Every row gives one point. The points of each table are mixes of a few directions, plus a little noise. How many directions does each table use, and how many do they share? Where both have some left over, give the other angles between the two spaces (their principal angles), to ten degrees, smallest first.
(in the rows, 128 means zero)

First, 4 rows:
[[125 108]
 [131 142]
 [138 184]
 [118  80]]
Second:
[[138 116]
 [111 150]
 [141 111]
 [160  88]
 [ 90 176]]
Directions: first 1, second 1, shared 0; angles 50

First (6 x 4):
[[136 144  98 123]
 [ 64 141 213 152]
 [129 135 119 127]
 [140 116 124 125]
 [132 112 139 128]
 [168 121  75 114]]
Second:
[[140 111 166  91]
 [141 108  91 162]
 [118 143 102 155]
 [132 120 101 153]
 [109 158 180  81]]
Directions: first 2, second 2, shared 1; angles 60

First (9 x 8):
[[128 131 126 130 124 128 130 125]
 [126 139 119 133 110 129 138 117]
 [123 155 106 142  84 131 152 101]
 [135  91 158 109 189 124  93 165]
 [137  83 164 105 202 123  87 174]
 [128 126 130 127 131 128 126 130]
 [118 178  88 153  46 134 174  78]
 [123 156 106 142  82 131 153  99]
 [135  95 155 111 183 124  97 162]]
Second, 7 rows:
[[126 110 135 119 155 134 124 145]
 [124  98 137 113 174 138 120 155]
 [134 133 135 130 121 118 119 124]
 [129 202  93 166  11 114 165  60]
 [120 117 121 121 143 142 138 135]
 [142 146 141 137 106 105 110 116]
 [121  90 137 109 187 146 121 162]]
Directions: first 1, second 2, shared 1

First:
[[166 108 124  69 103 109 141 201 139 103 103  97]
 [113 113 127 166  97 112 120 115 120 100 110 143]
 [136 169 137 119 154 115 124 131 113 138 172 110]
 [134 127 122  87 160 182 135 127 144 159 129 118]
 [109 144 137 207 123  79 130 103 104 140 142 161]
 [134  90 102 142 162  67 106  83 176 176 132 187]
 [114 153 139 101 103 181 121 141 103  73 131  82]
 [115 119 133 134 123 180 144 123 123 138 107 127]]
Second (8 x 12):
[[102 114 137 140 152 133 131 136 126 131 151 141]
 [101  92 150 118 132 143 138 137  99 118 141 120]
 [152 170 128 126 136 128 127  71 114 190  91 121]
 [ 87 151 129 132 165 125  80  81 127 106 163 134]
 [170 130 108 122  60 101 131 162 154  99  21 119]
 [129 143 138 122 141 147 132 106  99 133 226 111]
 [137 134 128 168 114 118 157 162 133 143  94 144]
 [146  91 107  95 124 128 128 170 172 105 137 134]]
Directions: first 5, second 6, shared 3; angles 50, 60

First, 8 rows:
[[132 154  96 100 136 122 131 130 122 142 132 107 119 162 135 148 106 141]
 [123 143 192 145 141 177 123 144 137  98 188 117  87 145  65 150 123 132]
 [129 115 110 139 103 126 137 110 124 126  90 142 158  79 181 116 164 126]
 [ 89  89 237 178 121 158 125 178 141  90 132 161 109  71  65 122 166 116]
 [163 130  67 123 121 111 126  72 125 143 121 129 162 129 184 103 126 123]
 [101 114 165 143 112 141 136 161 129 113 103 140 126  84 124 138 160 129]
 [137 151  86  97 140 109 128 123 122 149 131 108 125 171 136 139  98 135]
 [150 130  70 101 150  79 116 107 124 162 129 121 140 183 134 107  84 123]]
Second, 11 rows:
[[149  89 133 179 100 136 124  74 134 111 113 165 176  53 178  78 179 106]
 [150  88 135 178  99 136 125  72 136 109 113 168 178  53 180  79 180 106]
 [136 113 132 147 116 131 129 110 130 122 125 140 145 105 143 110 145 121]
 [112 157 123  91 149 121 130 169 124 143 139 100  93 184  92 166  89 144]
 [117 150 126  99 145 123 129 160 127 138 136 106 104 168 100 157 100 140]
 [136 112 132 145 118 129 127 108 130 121 122 139 143 103 147 110 147 120]
 [118 142 127 109 136 125 129 147 125 138 130 115 113 153 113 144 112 135]
 [115 152 126  97 146 121 130 162 125 140 138 106 100 173  98 157  98 140]
 [145  97 135 167 103 135 124  85 132 113 116 159 166  67 167  88 167 110]
 [ 99 176 120  66 165 115 132 199 120 149 148  78  66 225  63 193  63 156]
 [129 126 128 131 129 126 129 125 130 129 128 131 128 126 128 127 128 129]]
Directions: first 4, second 1, shared 1
